Each point is reached from the start by the listed moves, each made once or not at all, plus a little noise. Is the number of moves made odd or even? Then give how often each move was made.
In the rows, 128 means zero.

Moves:
(1): [112 161 141]
(2): [ 97 133  92]
Start: [119 154 101]
Points:
[102 186 113] -> odd (1, 0)
[120 152  98] -> even (0, 0)

Moves:
(1): [134 125 137 119 136 150 102 138 166 123 118]
(2): [142 137 116 142 134 128 117 133 129 135 128]
(3): [127 119 133 115 149 126 106 153 132 147 129]
(4): [120 136 135 117 136 150 135 157 129 128 127]
(5): [143  86 112 150 121 126  99 143 140 135 127]
(6): [119 117  99 140 134 125 123 126 127 135 128]
(7): [130 125 132 134 133 128 142 137 128 133 101]
(8): [133 121 136 107 143 158 102 152 103 113 119]
Start: [133 143 117 124 127 112 128 134 121 132 115]
Points:
[130 129  96 126 144 133  96 140 160 134 107] -> even (1, 0, 0, 0, 0, 1, 0, 0)
[123 125 113 111 174 152  95 205 164 157  80] -> odd (1, 0, 1, 1, 0, 1, 1, 0)
[158  83 126 105 162 158  26 208 152 137  95] -> even (1, 0, 1, 0, 1, 0, 0, 1)
[156  82  92 127 186 181  29 249 151 155  71] -> even (1, 1, 1, 1, 1, 1, 1, 1)
[145 145 110 125 152 113  96 164 126 158 117] -> even (0, 1, 1, 0, 0, 0, 0, 0)

Moves:
(1): [114  78 137  85 142 111 144 119 121 168 146 148 140 125  99 128 124 132]
(2): [146 145 126 125 119 111 132 111 140 123 134 112 132 108 120 120 139 107]
(3): [116 120 118 131 109 111 122 153 136 141 118 131 127 119 152 119 129 113]
(4): [142 125 124 136 136 129 151 116 121 128 124 123 132 118 141 132 133 134]
(5): [117 116 155 138 145 107 139 125 148 143 100 101 117 113 130 110  98 151]
(6): [144 157 131 129 131 148 135 128 129 146 121 123 146 146 124 125 123 135]
(7): [151 146 123 132 125 111 149 146 120 123 133 129 104 137 113 123 124 119]
(8): [117 135 128 155 120 130 111 132 145 150 123 147 122 132 111 115 151 123]
(9): [134 112 132 132 130 146 126 140 125 111 139 132 160 138 118 125 133 137]
(10): [119 140 125 143 129 112 142 119 102 145 117 132 153 166 133 105 126 154]
(11): [103 133 122 139 138 137 132 125 131 146 152 125 120 132 160 146 108 102]
(12): [116 146 155 127 157 109 138 150 132 117 142 118 138 104 110 169 187 128]
(13): [146 104 128 143 106 125 108 136  95 139 130 109 130 136 117 145 143 127]
(14): [137 139 163 135 134 139 120 146  92 152 118 141 137  83 109 137 105 126]
(15): [142 126 114 137 151 127 107 153 109 153 151 104 106 141 119 111 129 151]
(16): [171 144 158 158 120 124 105 111 139 114 135 155 124 156 162  97 132 142]
(17): [125 107 141 114 146 135 122 121 112 123 119 129 143 132 132 116 142 118]
(18): [115 114 153  99  90 145 126 127 117 121 151  95 142 139 125 106 129 141]
Start: [130 139 150 135 113  99 116 105 128 119 151 123 144 108 139 129 123 104]
Points:
[168 184 205 176  85 135 149 140  57 169 154 119 216 136  92  77 120 145] -> even (0, 0, 0, 1, 0, 1, 1, 1, 1, 1, 0, 0, 0, 1, 0, 0, 0, 1)
[ 85 143 199 155  84  84 120  86 165 164 173  62 134  92 144  90 106  94] -> odd (0, 1, 0, 0, 1, 0, 0, 1, 0, 0, 1, 0, 0, 0, 0, 0, 0, 1)
[177 199 212 193 121 124  96 167 120 150 249 103 154 177 131 100 185 128] -> odd (0, 0, 0, 0, 0, 1, 1, 1, 1, 0, 1, 1, 0, 0, 1, 1, 0, 1)
[129 115 167 108 144  29 180 147 121 152 174 131 141  71 118 166 178  92] -> odd (1, 0, 1, 1, 0, 0, 1, 0, 0, 0, 0, 1, 0, 0, 0, 0, 0, 0)
[190 158 200 129 110 148 117 128  67 161 197  63 201  91  97  89 117 144] -> odd (0, 1, 0, 1, 0, 1, 0, 0, 1, 0, 0, 0, 0, 1, 1, 0, 0, 1)

Moves:
(1): [124  84 137 130 111 118 116 125 137 127 164 125 133 123 133 119 129 121
 121 141 123 123 133 120]
(2): [108 127 103 127 131 118 130 130 109 102 113 139 143 112 133 133 127 151
 120 120 109 160 127 144]
(3): [141 138 124 122 129 117 126 122 145 116 121 139 139 136 129 120 142 102
 134 119 128 116 122 121]
(4): [119 127 131 126 110 123 126 143 142 109 127 123 139  89 121 119 133 133
 124 151 125 135 109 109]
(5): [135 140 132 152 130 138 124 113 131 134  99 113 140 169 137 120 126 133
 124 122 147 143 136 142]
(6): [133 133 134 137 106 137 123 109 144 142 144 128 105 153 131 115 123 119
 125 124 124 131 128 125]
(7): [114 119 121 139 128 137 139 110 115 127 134 123 137 140 124 137 131 140
 129 122 133 116 131 143]
(8): [113 114 126 131 118 139 138 125 120 118 137 122 120 119 141 119 133 130
 130 120 125 120 141 144]
(9): [129 146 138 108 140 131 141 128 124 144 140 141 133 133 124 109 130 114
 124 128 123 124 115 135]
(10): [118 132 112 135 132 140 120 113 114 128 118 109 149 132 155 113 125 150
 135 130 125 130 126 122]
(11): [133 139 149 125 123 140 145 115 106 106 126 144 110 120 138 125 111 140
 109 144 105 149 152 119]
(12): [134 135 143 119 116 134 122 145 110 125 137 125 123 113 127 118 144 136
 106 134 121 108 124 126]
(13): [125 119 111 137 133 122 138 141 140 109 135 134 127 140 132 140 147 119
 130 141 133 138 133 129]
(14): [159 111 100 152 125 128 147 136 114 149 106 132 137 134 136 148 123 134
 117 130 126 133 122 118]
(15): [112 145 148 140 129 148 125 107 117 126 125 128 130 141 147 129 119 120
 134 123 102 134 133 126]
(16): [133 117 118 123 124 116 135 131 129 138 122 111 122 119 115 143 109 115
 117 143 114 135 118 127]
(17): [141 127 127 121 116 129  96 113 132 126 142 104 158 134 138 124 115 114
 163 131 124 117 110 145]
(18): [102  90 119 115 102 163 106 124 131 113 171 128 146 122 129 154 132 123
 127 108 147  98 105 132]
(19): [128 125 123 141 113 135 149 140 152 102 104 158 131 159 120 118 142 140
 140 149 132 120 116 106]
(20): [116 144 141 104 121 127 142 136 107 111 123 141 117 132 109 102 168 118
 134 120 122 155 140 113]
(21): [153 123 134 125 126 124 112 124 131 135 125 122 108 136 128 105 158 133
 137 130 148 121 111 142]
(22): [136 103  88 136 121 122 124 141 135 139  99 140 132 100 109 136 135 145
 114 151 124 148 141 138]
(23): [130 138 129 116 132 123 146 134 132 133 110 133 130 138 121 141 138 143
 124 122 118 131 129 131]
(24): [142 153 147 127 113 110 113 129 117 137 106 132 142 118 149 110 139 144
 137 156 141 118 110 113]
Start: [118 131 130 141 135 126 146 141  99  94 141 158 125 177 134 118 132 115
 124 107 124 142 160 127]
Points:
[172  42  35 192  66 163 125 139 149  54 101 170 182 246 152 122 204 107
 161 129 178 115 117 163] -> even (0, 0, 1, 0, 1, 0, 0, 1, 0, 0, 0, 0, 1, 1, 0, 0, 1, 1, 1, 0, 1, 1, 0, 0)
[ 96 131  77 172  92 168 154 128  83  29  66 152 205 212 170  59 216 196
 138 162  92 166 123 192] -> odd (0, 1, 0, 1, 1, 0, 1, 1, 1, 1, 0, 1, 1, 0, 1, 0, 1, 0, 1, 0, 1, 1, 1, 0)
[133 105 181 178  81 180 176  97   7  70 136 151 100 224 173  60 194 140
  87 115  97 165 203 142] -> even (1, 0, 0, 0, 1, 0, 1, 1, 0, 0, 1, 1, 0, 1, 1, 0, 0, 0, 0, 1, 1, 0, 0, 0)
[131  40  99 147  66 163 133 161 148  48 166 197 149 220 136  68 241 104
 103 142 167  92 130 154] -> odd (1, 0, 1, 0, 1, 0, 0, 1, 1, 0, 0, 1, 1, 0, 0, 0, 0, 1, 1, 0, 1, 1, 0, 0)
[159 123  72 124 111 118 198 176  33 112  42 168 121 172 106  86 214 159
  63 120  92 209 157 180] -> odd (0, 1, 0, 0, 1, 0, 0, 1, 1, 0, 0, 1, 0, 1, 0, 1, 0, 0, 0, 1, 1, 1, 1, 0)

Moves:
(1): [137 142 163 126 145 131 139 108 124 130 123 126 109 135 136 173 122 117
 148 158 119 133 124 112]
(2): [138 139 127 122 115 112 134 111 121 115 138 132 110 136 104 118 128 118
 116 120 114 150 106 159]
(3): [101 131 131 127 141 126 126 131 129 116 129 131 119 119 119 139 129 123
 131 113 125 143 118 126]
(4): [115 128 122 139 135 144 141 130 115 147 104 125 126 133 142 119 134 115
 107 140 133 135 104 140]
(5): [134 141 110 107 125 110 117 140 137 128 148 117 106 128 130 134 138 134
 126 138 133 133 108 151]
(6): [138 125 126 106 128 147 114 118 122 135 119 127 129 111  99 132 111 105
 120 130 134 120 115 144]
(7): [127 146 127 146 156 128 121 137 122 142 146 154 109 142 141 148 108 124
 135 135 122 102 114 112]
(8): [152 135 150 130 103 120 127 163 124 127 104 120 121 112 124 128 129 122
  96  90 139 128 115 136]
(9): [132 132 130 136 135 130 106 135 121 122 116 146 123 128 115 130 143 139
 129 153 128 137 130 140]
(10): [125 119 135 125 124 120 145 145 122 132 116 128 137 134 128 124 123 123
 124 135 100 118 141 120]
(11): [122 127 119 120 127 112 139 130 119 127 126 131 132 119 123 141 129 125
 129 127 146 118 139 131]
(12): [118 115 145  99 129 116 123 117 128 121 108 137 157 128 118 130 134 123
 118 134 119 105 124 143]
(13): [130 130 141 129 150 121 121 131 130 114 126 107 121 113 123 115 106 138
 123 149 122 137 140 130]
(14): [137 114 130 146 158 134 130 143 130 137 136 129 121 134 143 134 147 139
 166 138 115 123 133 138]
(15): [154 107 151 100 128 154 113 116 103  96 127 144 103 123 104 128 126 115
  95 108 144 142  92 148]
(16): [114 130 128 121 128 132 149 134 114 137 154 115 136 120 131 138 135 130
 111 136 133 129 148 124]
(17): [124 119 136 126 126 123 112 124 133 136 123 136 120 140 128 134 123 140
 121 130 125 135 143 135]
(18): [128 132 134 122 124 149 143 132 139 136 126 128 124 140 125 113 126 142
 118 113 140 116 127 138]
(19): [118 118 147 111 145 100 137 132 127 131 145 155 129 129 127 123 108 111
 127 143 135 156 145 110]
(20): [133 119 118 133 109 134 120 127 138 115 152 127 123 130  99 146 117 141
 115 134 136 143 108 139]
(21): [132 135 125 127 127 131 133 136 124 117 126 136 133 128 129 138 110 136
 137 123 130 147 128 141]
(22): [131 127 124 132 117 114 127 115 105 148 132 127 109 112 108 122 131 166
 146 109 115 148 137 135]
(23): [147 144 100  97 149 104 122 103 116 122 135 136 143 129  98 126 128 142
  99 129 149 137 132 131]
(24): [126 149 121 131 127 132 169 127 143 112 136 142 119 102 130 144 113 121
  97 123 123 131 118 117]
Start: [125  92 120 123 163 122 119 126 143 141 173 124 135 127 117 135 127  83
 155 126 100 110 127 130]
Points:
[163  85 141  36 232  91 130 121  86 120 234 158 105 142  59 249 129  89
 113 190 107  85  82 172] -> odd (1, 0, 0, 0, 1, 0, 1, 0, 0, 1, 1, 1, 0, 1, 1, 1, 0, 0, 0, 1, 0, 0, 1, 0)
[147 142 160  71 160 125 146 157 171  99 176 118  54  68  48 234  45  88
  78 120 136 161  74 194] -> even (1, 0, 1, 0, 1, 1, 0, 1, 0, 0, 1, 0, 1, 0, 0, 0, 1, 1, 0, 1, 1, 0, 0, 1)
[ 84 125 133  73 242  75 154 123 127 122 194 159 143 103  80 182  78  94
  65 157  64  95 154 116] -> odd (0, 0, 1, 0, 0, 0, 1, 0, 0, 1, 0, 1, 1, 0, 0, 1, 1, 0, 0, 0, 0, 0, 1, 1)

Moves:
(1): [127 128 149 118 135 104 108 133 133 127 140 118 128 142 111 136 108 143
 131 126 136 138 133 124 129 133]
(2): [129 140 109 114 119 143 126 138 126 118 140 104 124 117 147 102 131 119
 131 148 133 127 126 148 141 120]
(3): [123 119 124 129 148 116 119 137 128 132 109 142  91 132 121 132 110 122
 132 128 136 122 142 122 130 124]
(4): [122 126 132 123 112 115 118 126 131 122 128 122 113 136 124 114 143 121
 124 141 128 109 147 117 143 132]
(5): [148 132 142 125 118 123 130 115 123 141 128 130 159 128 125 118 133 136
 144 153 122 126 109 145 139 128]
(6): [126 129 143 102 127 140 158 137 115 117 135 144 117 141 107 132 138 107
 135 124 136 137 130 116 145 142]
(7): [111 120 122 123 123 116 128 145 136 145 115 113 143 113 122 142 127 129
 124 145 135 154 126 124 128 132]
(8): [137 146 136 123 134 133 133 111 119 140 138 119 127 106 119 137 125 132
 134 146 132 128 138 112 123 115]
(9): [115 121 138 116 132 137 145 105 141 139 134 142 113 130 135 137 130 121
 137 132 131 136 138 130 122 142]
(10): [136 123 141 127 137 134 140 150 120 136 137 129 114 129 110 107 106 133
 118 121 159 114 109 151 114 137]
(11): [113 108 123 108 131 115 119 133 126 125 142 119 116 129 121 112 138 101
 114 136 147 142 110 113 122 117]
(12): [124 122 133 125 133 125 131 145 132 158 135 122 137 147 141 151 126 139
 166 123 117 102 128 130 103 127]
(13): [143 130 113 138 132 139 107 113 140 107 130 119 129 127 128 121 117 109
 141 127 125 139 136 105 144 160]
(14): [134 118 134 130 123 123 121 122 126 138 123 133 132 127 137 120 139 133
 119 120 150 131 136 117 134 121]
(15): [134 127 119 123 140 124 117 132 134 125 137 150 129 123 131 146 139 122
 125 132 119 117 132 122 130 130]
(16): [144 136 127 126 127 152 117 129 112 127 113 125 122 137 136 142 126 144
 127 161 137 138 115 112 114 119]
(17): [116 101 127 120 115 156 109 153 128 136 118 118 142 147 125 130 140 143
 126 126 115 116 130 138 147 130]
(18): [126 112 144 122 116 116 106 125  97 130 125 146 124 109 126 103 127 137
 135 127 130 144 137 151 106 125]
(19): [131 119 126 135 101 114 125 117 115 145 144 104 101 134 129 132 136 108
 135 119 125 125 121 120 133 139]
(20): [125 132 103 120 140 113 155 138 118 132 126 109 138 143 140 107 136 140
 113 134 124 132 148 127 126 133]
(21): [144 117 124  95 132 109 141 127 136 121 148 123 141 114 141 113 118 144
 136 121 132 133 110  97 116 127]
(22): [122 133 123 149 122 129 133 118 111 136 148 139 123 136 132 130 125 135
 123 132 130 128 121 110 127 138]
(23): [119 147 123 118 127 137  98 117 143 140 119 134 110 134 136 124 107 126
 132 110 135 119  95 115 108 139]
(24): [131 123 157 128 132 134 129 154 129 145 132 127 130 133 143 141 108 115
 120 123 115 134 122 128 127 120]
Start: [132 124 110 106 160 117 121 109 149 134 131 142 112 131 108 113 116 115
 126 126 133 116 124 105 137 126]
Points:
[130  76 103  62 192 129 145 181 121 151 121 169  75 176  85  89 129 121
  99 114 173  90 158 103 170 150] -> odd (0, 0, 1, 0, 0, 1, 0, 0, 0, 1, 0, 0, 0, 1, 1, 0, 1, 0, 0, 1, 0, 0, 0, 0)
[128  87 103  19 201  91 127 169 155 171 145  89 123 163  85 138  82 146
 185 146 141 138 167  19 147 170] -> even (1, 0, 1, 0, 0, 1, 1, 1, 0, 0, 0, 1, 1, 0, 0, 0, 1, 0, 0, 1, 1, 0, 0, 0)
[149 108 151  26 180 110 132 175 133 181 191 154 129 193 100  85  70 149
 124 122 146 100  58  73 138 179] -> odd (1, 0, 0, 0, 1, 1, 0, 0, 0, 1, 0, 0, 0, 0, 1, 0, 1, 0, 0, 1, 1, 1, 1, 1)
[124  87 123   7 156 127 108 151 156 131 185 107 115 191 106  75 140  58
 132 192 127 133 149  82 215 176] -> even (1, 1, 0, 1, 1, 1, 0, 0, 1, 0, 1, 0, 1, 0, 1, 0, 1, 0, 0, 1, 0, 0, 0, 1)
[175 114 133  39 134 167  42 146 133 185 166 107  93 199 106 112  97 117
 195 153 182  81  60  87 152 188] -> odd (1, 1, 0, 0, 1, 1, 0, 0, 0, 1, 0, 1, 1, 1, 1, 1, 1, 0, 1, 0, 0, 0, 1, 0)
[126 101 154  20 129  69 114  75 124 171 185 115  25 145  73  74 140  48
 153 191 201 128 148  63 189 134] -> odd (1, 1, 1, 1, 1, 1, 0, 1, 1, 0, 1, 0, 0, 1, 0, 0, 0, 0, 1, 0, 0, 0, 0, 0)
[104 116 128  64 134  53  40 107 104 232 177 101  57 123 101  98  74 105
 190 181 172 136  79  84  90 127] -> even (1, 1, 1, 0, 1, 0, 1, 1, 0, 0, 1, 1, 0, 0, 0, 0, 0, 1, 1, 0, 0, 1, 1, 0)
[112 127 162  21 141  95  74  89 135 148 138 176  43 150  88  61  89  94
 174 164 167 125 129 123 146 161] -> odd (1, 1, 1, 1, 1, 1, 0, 0, 1, 0, 0, 0, 0, 0, 0, 0, 0, 1, 0, 0, 0, 0, 1, 0)
